Each row is a point. Each copy is the shape, with its points in the same order, stretched, turned, moved and blurred by noise. Say if it was mirrored as well.
In the rows, zero is written as 128.

Shape:
[[145 142 159]
 [152 126 130]
 [ 88 104  66]
 [ 99 131  40]
 [142 133 131]
 [168 115 118]
 [ 98 148  54]]
Copy 1, 7 rows:
[[163 135 102]
 [149 134 136]
 [ 76 123 137]
 [ 64 164 148]
 [144 132 125]
 [150 135 163]
 [ 74 172 133]]
Copy 1 is: mirrored
Copy 2 (7 x 3):
[[169 147 140]
 [131 120 145]
 [ 19 143 125]
 [ 12 148  69]
 [125 128 131]
 [106  93 138]
 [ 32 158  66]]
Copy 2 is: only turned

Shape:
[[ 98 132  88  88]
 [110 129 129 160]
 [ 92  87 181 143]
 [125 163 107  58]
 [123  48  91 134]
 [ 98 180  83 101]
 [150 183 116 131]
 [134 195 129 103]
 [ 72 113 140  78]]
Copy 1 (9 x 4):
[[168  79 155 143]
 [ 98 117 134 111]
 [116 178  94  79]
 [172 129 164 172]
 [143  58  79 129]
 [150  85 187 145]
 [ 99 139 162 170]
 [121 162 171 161]
 [176 141 132 104]]
Copy 1 is: mirrored
Copy 2, 9 rows:
[[101  94  84 163]
 [ 81 129 134  90]
 [154 170  98  50]
 [150 106  96 206]
 [123  34  98  81]
 [ 71 117 103 198]
 [101 122 164 171]
 [119 157 139 190]
 [147 151  61 125]]
Copy 2 is: only turned
Copy 3:
[[102  61 112  92]
 [ 77 126 125 124]
 [ 68 105 173 138]
 [128  68 104  65]
 [ 92  63 122 180]
 [ 99  97  87  68]
 [138 137  97  84]
 [127 124  97  55]
 [ 80  58 154  82]]
Copy 3 is: only turned

Shape, 7 rows:
[[153 215 170 101]
 [126 121 148 170]
 [102  77 108  64]
 [145 107 105 106]
 [124  96 105  79]
 [ 61 135  77 104]
 [165 168 111 131]]
Copy 1 (7 x 4):
[[ 51 169  60  65]
 [144 169 124 167]
 [ 89  90 234  97]
 [ 96 103 151 126]
 [ 94  90 191 102]
 [172  82 180  56]
 [106 119  67 110]]
Copy 1 is: mirrored
Copy 2 (7 x 4):
[[202 164 162  96]
 [114 165 144 135]
 [118  47 124  79]
 [133  96 146 127]
 [130  68 137  98]
 [102  76 179  65]
 [161 143 176 143]]
Copy 2 is: mirrored
Copy 3, 7 rows:
[[158 163  78 190]
 [122 163 109 101]
 [181 107 167 103]
 [127 117 145 132]
 [155 103 158 117]
 [172  95  82  86]
 [114 127 112 159]]
Copy 3 is: only turned
Copy 4, 7 rows:
[[115 214 128 201]
 [143 181 129  87]
 [132  70  83 144]
 [156 100 127 150]
 [141  95 116 154]
 [ 61  78 115 147]
 [140 151 162 167]]
Copy 4 is: only turned

Shape:
[[ 68 163 175 195 125 164]
 [ 71  91 107 167  94 126]
 [173 170  83 122 145 172]
 [ 69 130 128  83 137 175]
 [166  75 124 155 108  86]
 [ 90  88 157 137 139 115]
 [155 155 151 155 145 163]
 [102 118 136  97 122  88]
 [112  97  75 123 147  95]]
Copy 1 (9 x 6):
[[101  21  77 150 100 113]
 [177  71  91 118  81 128]
 [117 126 151 213  71 137]
 [133 111  71 185 113 186]
 [160 142 166  62  88 109]
 [138 124  97  93 115 115]
 [ 90  94 133 150  85 121]
 [166 150 129 130 147 152]
 [176 167 125 149  99  91]]
Copy 1 is: mirrored
Copy 2 (9 x 6):
[[130 156 177 145 190 210]
 [ 66 151 156  77 140 140]
 [147  98  66 108  47 170]
 [151 115 174 115  50 115]
 [ 73 166  64 120 129 111]
 [123 161 147 122 133 104]
 [147 144  88 149 114 187]
 [126 128 135 128 120  71]
 [114 129  97  56 101  87]]
Copy 2 is: mirrored
Copy 3 (9 x 6):
[[ 97  75  78 160  17  64]
 [ 93 121 115 235 113  94]
 [154 136  96 117  80 203]
 [ 94 142  37 139 125 110]
 [137 124 220 190 148 140]
 [ 82 110 142 176 131  89]
 [141 115 125 118  53 139]
 [104  83 132 146 169 115]
 [ 79 112 142 194 161 165]]
Copy 3 is: mirrored
Copy 4 (9 x 6):
[[115 117  24 129 144  50]
 [115 131  65  90 112 158]
 [105 141 116 196 208 159]
 [204 127 105 104 203 104]
 [ 53  88 156 115  76 173]
 [137  69 113 101 104 116]
 [ 91  93 102 163 169  98]
 [156 135 162 111 108 118]
 [140 117 116 150 111 200]]
Copy 4 is: only turned

Shape, 12 rows:
[[146  66 157 124 166 156]
 [ 89 153  97 138 170  42]
 [155 151 142 128 118 160]
 [232 165 134 110 155 155]
 [134 169 165  78 149  98]
 [153  18 137 140  83 156]
 [ 84 167 171 136  31 111]
 [ 96 163  83  94 150 152]
 [108 129 154 132 153  86]
 [113 127 140  78 102 102]
 [116  61 171  99 124 161]
 [ 84 126 137 146  47  99]]
Copy 1, 12 rows:
[[122 150 130  68 116 154]
 [106 132 170 211 179 111]
 [104 108 115 155 103 167]
 [136  88 105 135 136 215]
 [149 109 179 186 119 169]
 [150 137  92  58 107  97]
 [103  90 161 204  81  84]
 [116 159 121 214 104 170]
 [106 122 182 177 148 138]
 [167 134 163 177 106 133]
 [132 164 133  97  82 131]
 [107 102 136 192 103  64]]
Copy 1 is: only turned
Copy 2:
[[101 102 132  93 186 172]
 [ 65 129  78  84  70  74]
 [127 155 169 136 112 150]
 [ 56 164 191 182 151 147]
 [ 81 206 136 110 145 102]
 [189  61 183  80 155 145]
 [197 180 174  62  46 107]
 [120 136  80 174  88 141]
 [ 93 148 108  69 124 110]
 [153 162 126 113 138  89]
 [165 116 131  87 189 152]
 [195 142 163  65  67 104]]
Copy 2 is: only turned
Copy 3:
[[128  84  81 143  78 110]
 [ 87 107 117 145 167  46]
 [153 114 113 156 129 168]
 [173  75  65 156 172 185]
 [172  86 110 133 159  98]
 [137 120  37 153  70 122]
 [191 189 160 182 114 131]
 [103 126 136  82 141 134]
 [128 103 125 167 128  75]
 [169 126  88 110 133  95]
 [150 103  96 130  74 103]
 [155 183 123 170 119 116]]
Copy 3 is: only turned

Shape (11 x 8):
[[154 154 120  89 189 126  93 124]
 [164 185  96  82  39  96 165 121]
 [133 126 141 114 184 134  95 168]
 [115 118 138 201  64  85 139 148]
 [138 177 129 129 180 163  82  96]
 [122 159 124  98 172 130  93  86]
 [139 164  66  87  68 152 197 126]
 [131  52 102 166  83  94 102 143]
 [167 115 147 142 178 122 131 103]
 [ 87  72 167 155  79  90 133 131]
 [131 173  75 102 222 109 131 110]]
Copy 1:
[[147 111  92 173 166 149 104 160]
 [172 125 119 150  39  92  89  95]
 [114  99 109 169 166 148 152 168]
 [135 116 139  80  97 159 191  91]
 [128 154  56 135 165 131 114 163]
 [174 155  88 165 157 139 111 153]
 [116 173 131 165  47 104  81 111]
 [160 114 186 104 152 142 164 106]
 [140 125 104 103 147 185 121 176]
 [181 137 171 125 108 143 209 128]
 [128 131  89 179 165 199  82 134]]
Copy 1 is: mirrored
Copy 2 (11 x 8):
[[130 187 143 121  97 168 156 194]
 [184 150  88 188 109  89 116  57]
 [ 95 136 133  81 125 165 181 186]
 [ 78  72 162 123 169  86  95  70]
 [105 147 171 161 113 179 118 234]
 [121 202 153 151 125 175 131 192]
 [177 132  65 170 148  56 125 127]
 [113 108 131  48 165  93  81  89]
 [144 143 174  97 140 158 143 173]
 [ 97 125 127  78 211 141 132  58]
 [114 225 164 153  95 103 149 221]]
Copy 2 is: only turned
Copy 3 (11 x 8):
[[ 67 114 107  94 157 145 139  86]
 [111 163 163  79 125  19 105 128]
 [ 97 138  75 138 164 153 146  99]
 [158 198 164 199 136 131 127 162]
 [ 79  85 130  97 145 160 161 113]
 [ 82  97 135  98 151 142 133  73]
 [168 146 145  39 141  31 121 130]
 [151 216 124 172  86 166 134 102]
 [105 117 124 108 141 178  97 127]
 [165 172 135 207 136 135 100 104]
 [ 91 132 140  47 194 160 139  88]]
Copy 3 is: only turned

Shape, 12 rows:
[[126 161 126 119 171 113 125  97]
 [116 115 112 137 164 112 135 117]
 [101 115 110 147 135  94 126 220]
 [136 112  99 131 115 144 140  98]
 [152 109 144 146 142 107 122 227]
 [121 124 158 147 122 102  78 139]
 [146 146 148 143 138  89 131 116]
 [150 162 145  75 118 225 110 103]
 [ 60 123 150 163 168 105 128 139]
 [148 164  79 153 139 154 104 104]
 [116 118 145  69 137 174  66 138]
 [ 57 186 147  92 129  99  78 147]]
Copy 1 (12 x 8):
[[168 120 115 104 129  92 122 150]
 [154 129 152 100 127 136 105 135]
 [174 180 187  71 129 146 177 121]
 [105 119 118 137 134 128 100 110]
 [185 177 196 141 131 148 168 109]
 [165  99 109 119 107 138 163 140]
 [153 103 143 116 128 107 147 151]
 [109 133  24 198 113  96 117 127]
 [184 143 136  72 118 152 141 192]
 [134 117  87 119 178 124 125  89]
 [152 124  56 154  74 125 138 119]
 [183 112  71  49  88  98 204 179]]
Copy 1 is: only turned
Copy 2, 12 rows:
[[135 180  99 105  99 123 128  91]
 [100 162 108 129 108 115 111 102]
 [105 101 113 214  80  38  97 109]
 [127 146 134 104 148 157 116 133]
 [118 123 158 204  78  33 128 149]
 [ 90 114  97 116 122  57 154 146]
 [139 154 100 129 121 102 173 113]
 [170 164 159  61  94 173  80 196]
 [ 70 160  33 152  97  73  95 125]
 [183 197 134  81 149 110 126 126]
 [ 76 102 159  79  65 106  67 161]
 [106  82  47 129  60  63  92  95]]
Copy 2 is: mirrored
Copy 3 (12 x 8):
[[154 151 159 120 152  98 125 122]
 [117 123 146 118 151  93 110 107]
 [ 63 136 109  65 119  90  71  79]
 [105 118 114 138 156 155 141 122]
 [ 69 125  76  57  94  88  93 128]
 [ 97 159 145 119  86 117  97 141]
 [138 145 122 115 120 114  96 133]
 [111 167 126  85 147 200 231 176]
 [117 132 204  80 137 104  70 105]
 [ 96 170 116 137 183 129 133 155]
 [ 81 162 155  93  99 144 189 130]
 [127 214 192  80 115 120 108  77]]
Copy 3 is: mirrored
Copy 4:
[[147 108 127 167 133 121 145 129]
 [139 115 129 154 108 160 117 114]
 [188 204 113 162  81 156  91  75]
 [117  99 132 121 128 119  93 122]
 [160 241 131 176  86 159  97  68]
 [134 190  92 139 140 148 110 143]
 [154 162 135 142 163 144 119 124]
 [ 78 124 119 143  55   7 145 141]
 [189 140 113 127  95 168 127 143]
 [123 109  92 106 141  90 149 110]
 [ 76 143  93 187  51  84 117 142]
 [179 136  76 177  96  72 110 159]]
Copy 4 is: mirrored
